Each point is reached from the start by the listed moves, each made once or not at all, plus a little noise. Is the number of moves made odd or even? Then give how often each move was made.

Moves:
(1): [-1.3 -3.1 -7.3  0.9]
(2): [ 5.3  2.8 -3.1 -0.7]
(3): [ 1.8 -1.1  5.1  7.7]
Start: [ 0.0  0.1 -0.8  0.1]
Points:
[  3.6  -0.2 -11.4   0.3] => even (1, 1, 0)
[-0.7 -2.8 -7.8  0.9] => odd (1, 0, 0)
[-0.3  0.2 -0.1  0.2] => even (0, 0, 0)
[7.3 1.7 0.6 7.3] => even (0, 1, 1)

Moves:
(1): [-2.0  8.0 -7.2  2.3  0.0 -0.9  0.2 -0.5 -1.0  0.1  3.2]
(2): [ 4.1  0.5 -3.4  1.0  0.6  2.2 -3.9  0.3 -4.3  0.5  2.0]
(3): [-1.6  0.4  1.7  3.9  2.6  0.8 -1.5 -1.6 -3.4 -1.0  0.7]
(4): [-1.5  2.9 -3.7  3.7 -0.6 -0.1 -2.0  1.1  1.9 -6.2 -3.3]
(5): [-3.0 -2.1 -4.5  6.1  0.9  2.7 -2.6  1.1  0.3  7.7  3.0]
(6): [ 5.5 -4.2  1.6  1.7  0.9 -0.9 -0.3  5.3 -1.4  1.3 -1.4]
(7): [ 3.8  2.8 -2.7 -2.0 -0.4  1.7  1.8 -0.8  0.4  0.1 -1.6]
(8): [ 1.6  0.6  1.9 -0.2  5.5  2.2  0.5  5.6  0.2 -1.1  2.1]
Start: [-2.6  0.3  2.4  2.2  1.2 -0.2  2.3  0.8  4.4  2.9 -1.6]
Points:
[ 8.9  8.3 -5.3  9.1 10.0  5.4 -1.0  9.0 -4.8  3.1  3.2] => even (1, 1, 1, 0, 0, 1, 1, 1)
[10.9  0.3 -2.4  2.7  2.2  2.5 -0.4  6.1 -0.6  5.4 -1.5] => odd (0, 1, 0, 0, 0, 1, 1, 0)
[ -8.2   9.7 -10.7  14.6   6.7   3.2  -1.3   8.2   5.7   2.5   3.9] => even (1, 0, 0, 1, 1, 0, 0, 1)

Moves:
(1): [-1.8  3.0  4.5 -4.9  4.6  4.0 -1.2  1.3  2.0 -1.5 -1.2  4.1  3.8]
(2): [ 2.9  0.4 -1.0  6.4  4.2  0.7  5.2  2.0  0.9 -2.1  0.0  5.5  1.3]
(3): [ 0.5  3.1 -1.6  0.6  3.0  5.3  0.3  5.0  2.9 -1.7 -0.7  5.8  1.4]
(4): [-4.1 -3.5 -2.6 -4.2  3.6  1.9 -2.0 -1.4  2.0 -1.6 -0.2 -1.5 -2.3]
(5): [ 0.4 -2.1 -0.5 -1.4  0.6 -4.8 -2.9  0.8 -0.6  0.2 -0.3 -6.5 -0.6]
(6): [-2.7 -2.8  6.0 -2.1 -1.0  2.1 -3.1 -2.2 -1.4 -0.1  1.1  1.4 -2.7]
(7): [-0.4  0.9 -2.4  1.6  1.0 -0.5 -3.8 -1.3 -0.7  0.9 -0.8 -1.9  1.1]
(8): [-2.8  1.3  6.1 -8.5  2.8  8.9  2.3 -0.4 -8.5  5.0 -6.5  2.1 -1.9]
(9): [  0.7   0.6  -4.6   3.9  -2.3 -10.9  -0.9   1.6  -2.8  -0.6   2.5   2.2
  -5.5]
(10): [-1.1 -1.7  1.0 -3.0 -3.5  1.1 -1.5 -1.9 -3.6 -4.1 -2.8  0.2  0.3]
(11): [ 0.5  2.9 -2.3  3.3  2.4 -0.5  2.1 -1.3  2.4 -4.6  9.0  4.2  2.2]
Start: [ 3.7  1.8 -2.6  5.7 -0.3  0.1  1.4 -1.4 -1.8  1.1  2.2 -7.1 -0.6]
Points:
[ 2.6 13.0  0.8  4.2 17.6 17.7  6.4  3.9 -2.9 -2.8  2.0 12.5  7.6] => even (1, 1, 1, 0, 0, 0, 1, 1, 0, 0, 1)
[ 4.4  1.5 -2.1 10.6  7.3  2.8 -3.0  2.5 -0.4 -1.6  1.6 -2.8 -0.3] => odd (0, 1, 1, 0, 1, 1, 1, 0, 0, 0, 0)
[ -2.2  -0.5  -1.2  -4.6   8.2   1.3  -4.5  -1.2   1.4  -2.3   0.6 -11.1
   0.2] => odd (1, 0, 0, 1, 1, 0, 0, 0, 0, 0, 0)
